Each row is a point. Before rounding, the points of a table are all equally far from one centre. They may lie mostly on one side of it. Write the centre, to within rounding.
(in the rows, 128 means zero)

Points (10 x 3):
[[ 85  78 132]
 [ 80  83 158]
 [118  90 176]
 [110  71 142]
 [103 109 186]
 [ 71 100 165]
 [136 101 173]
 [145 139 153]
 [105  72 150]
 [ 77  82 144]]
Centre: [107 117 141]

Points (16 x 11):
[[142  91 134 168  69  77 124 123 120  79  85]
 [176  99 148 142  86  40 129 122 136 111  70]
 [131  94  82 162 130  54 114  91 169 103  98]
 [176 124 133 137 110  74 117 145 161  76  71]
 [115  72  95 159 152  55 134 124 100 119  87]
 [182 103 133 145 156  62 150 150 129 112  62]
 [139  90 132 143 135  41 153 121 126  89  75]
 [133  94 122 138 141  89 112 141 104 136  27]
 [143 115 114 160  76  48 104 139 120 135  49]
 [147  54  81 164 106  67 126 149 157 109  96]
 [162 118 114 151 153  90 166 144 139 138  43]
 [113 105 108 181 153  87 149 157 155  96  91]
 [136 154  80 138 124  92  97 150 130 104  64]
 [137 102 134 111 162 114 141 141 115 152  50]
 [123  84  99 131 100  79 105 150 130 105  40]
 [191  70  78 149 107  63 107 118 143 127  84]]
Centre: [143 107 122 144 119  93 120 128 135 135 100]
